Each row is a point. Each table stands for the endless flat space through its points: a line for two points, a plane for three, and so on. Write the one point that lies in both, or say that there is none.
In the rows, zero is written as 128.

First (2 x 3):
[[144  96 136]
 [164  88 144]]
Second (2 x 3):
[[133  84 138]
 [149  92 130]]
They share: no point

First (3 x 6):
[[141  85 128 182  90  93]
 [158 102 120 155 106  89]
 [159 127 128 134 138  93]]
Second (2 x 6):
[[174  85 149 173  93 105]
 [166  92 142 168 100 101]]
They share: [150 106 128 158 114  93]

First (5 x 9):
[[118 140  87  91 199 182 156 137  81]
 [144 125 140  84 209 158 156 145 144]
 [188 116 162 128 195 130 159 142 181]
 [186 119 168 120 173  90 126 117 206]
 [117 110 156  48 174 126 116 124 179]]
Second (3 x 9):
[[128 130 153 100 152 121 152 129 169]
 [140  94 121  96 184 145  92  97 165]
 [155 127 134  86 162 112 137 137 146]]
They share: [141 117 136  94 166 126 127 121 160]

First (2 x 11):
[[ 88 182  81  92 147 101 106 145 157 128  90]
 [ 89 175  87  96 138 103 106 144 152 134  92]]
Second (3 x 11):
[[ 56 200  89  86  96 114 153 114 170 132 114]
 [110 134  97  76 148 112  89 120 124 144  76]
 [ 88 160  93  66 124 114 121 106 138 144  86]]
They share: no point

First (5 x 14):
[[139 114 110 109 139 142 140 119 159 130 141 194 152  92]
 [ 63 184  98  55  69 152 132 181  49 144 173  56 168 118]
 [166 148  89 102  84 174 140 140 127  87 118 128 159 120]
 [128 132 109 120  92 179 114 140 104  89 135 140 184 108]
 [ 83 118 103  83 137 131 134 137 122 143 168 165 172  69]]
Second (2 x 14):
[[ 87 141 105  95 119 160 137 163  97 125 174 134 174  85]
 [ 94 145 105  96 116 153 129 155  96 134 166 136 167  91]]
They share: no point

First (3 x 20):
[[165 150  86 149 115  75 139  90 127 126 112 163 146 137 121 124 139 131
  103  47]
 [145 130 106 133  99 115 123  74 163 102 128 127 146 169 153 100 103 143
  143  71]
 [144 141  92 146 106  81 142 114 118 126 106 157 134 116 109 145 151 116
   91  71]]
Second (3 x 20):
[[101 135  82 102  89 109 114 140 180  87 102 100 137 140 131 126 104 124
   86  59]
 [162 120 134 170  97 108 154  60 100 135 142 169 122 149 136 136 139 125
  160 128]
 [132 145  99 130  82  88 154 110 125 120 142 149  97 179 136 161  89 120
  115 108]]
They share: [129 126 107 134  94 111 130 102 145 108 118 130 134 140 133 127 124 125
 121  89]

First (6 x 24):
[[147 100 119  92 171 181 128 124 108 110 158 113 105 129 118 185 147 131
   96 101 164  66 112 147]
 [126 101 147  90 175 187 119 123 114 120 150 138  87  87 119 164 148 142
  118  66 173  79 113 161]
 [160  83  79 106 168 181 160 128 106 105 161 104  99 171 121 212 157 121
   69 149 132  35 118 136]
 [168 150 133  43 165 160  71 135 108 100 188  90 182 119 128 170 105 139
  112 101 231 120  78 149]
 [184 142 136  92 170 159 110 117 115 114 148  84 122 133  93 164 146 136
  110  90 172  79 116 140]
 [203 173 120 100 134 111 109 148 149 136 124 105 110  67 108 119 141 189
  164 117 161 114  95 126]]
Second (6 x 24):
[[228  69 103  88 237 199 155 186  87 142 200  63 113 131 119 197 201 169
  136  32 159  57 129 125]
 [200 129 104 104 166 129 107 135 112 131 189 114  87 156 145 186 118 171
  157 116 189  98 133 161]
 [195  86  94 136 166 142 138 132 166 132 156  95  96  99  85 170 139 154
  119 116 163 115 108 117]
 [159 129 135  74 143 177 117 145 148 109 131 120  98  68 106 142 180 151
   87 121 135  77  71 108]
 [214 117 109 110 164 126 107 143 166 107 186 100  55 132 108 174 150 170
  132 140 149 104 124 146]
 [204  95 103  96 188 153 129 167 130 103 177  72  89 116 107 176 176 168
  133  95 141  81 122 141]]
They share: [165 123 112  94 150 151 119 138 123 118 146 111 110 101 122 161 141 157
 124 113 165  90  99 134]

First (7 x 24):
[[189  57  81  77  82 105 121 108  82 165 154  99  52 133 169 154 115  87
   55 174  95 130 158 166]
 [136 109 166 140  73  89  96  70  87 153 184 131 184 126 104  78 136 159
  112 125 204  90 157 183]
 [127 113  73 140  80  90 130 127 109 141 154 112  80 116 174 126 106  70
   58 144 145 107 137 120]
 [156 107 116  94 139 111 107 112 169 169 133  50  91 121 211 185 134 111
   83 130 134 142 101 175]
 [169  70 149  76 109 106 110  72 142 187 164  99 136 128 155 141 152 156
  122 123 151 136 147 186]
 [131  79  95 129  48  87 159 111  98 159 207 217 127 100 127  53 111 120
  119 121 164 110 182  91]
 [157 138 133 134 133  98  48 148 124 133 140  53 134 128 187 179 128 108
   52 167 165  90  89 204]]
Second (4 x 24):
[[109 101 106 120  88  53 106  72 128 132 189 117  93 130 197 122 140 110
  116  99 154 115 160 147]
 [142 168 176 165 119 128 165 110 165 149 128 115 140 133 184 127 113 122
   73 137 207 109 128  94]
 [112 130 156 183 129  98 155 142 163 175 166  83 130  91 162  81  59 122
  123 133 185 121 144 104]
 [163 122 113  93  75 121 113  73 109 140 143 146 132 139 163 150 176 123
   57 121 169 112 112 169]]
They share: [133 113 121 129  96  98 123 102 128 156 165 115 124 113 162 114 122 121
  97 121 167 118 132 148]

First (6 x 24):
[[153  97 103 108 131 120 140 181 139 164  88 163 122 119 120 141 114  80
  138 120 148  96 136 109]
 [141  89 115 114 183  94 152 145 187 124  76 211 158 127 118 159  70  64
  134 160 136 122 126 109]
 [100  86 146 156 147  76 126 165 162 126  94 173 129 166 155 170 107  62
  136 130 135  96 139  78]
 [134 119 156 131  60  85  80 183 129 160 156 148  94 117  63 151 149 112
   82  60 179 124 169  80]
 [124 149 126 134  54 122  78 181 129 174 142 128 120 143  12 174 161 110
   54  70 133 131 182  80]
 [149 102 143 132  96  80  92 157 140 148 140 176 115 106  89 155 120 104
   96 100 178 131 147  95]]
Second (2 x 24):
[[120  92 132 126 141 113 132 178 163 159  98 176 134 150 110 170 127  74
  101 132 144 102 144 116]
 [170 107  82 161  96  83  92 133 118 129 138 146 139 100  70 145  87  99
  131 117 149 142 139  66]]
They share: no point
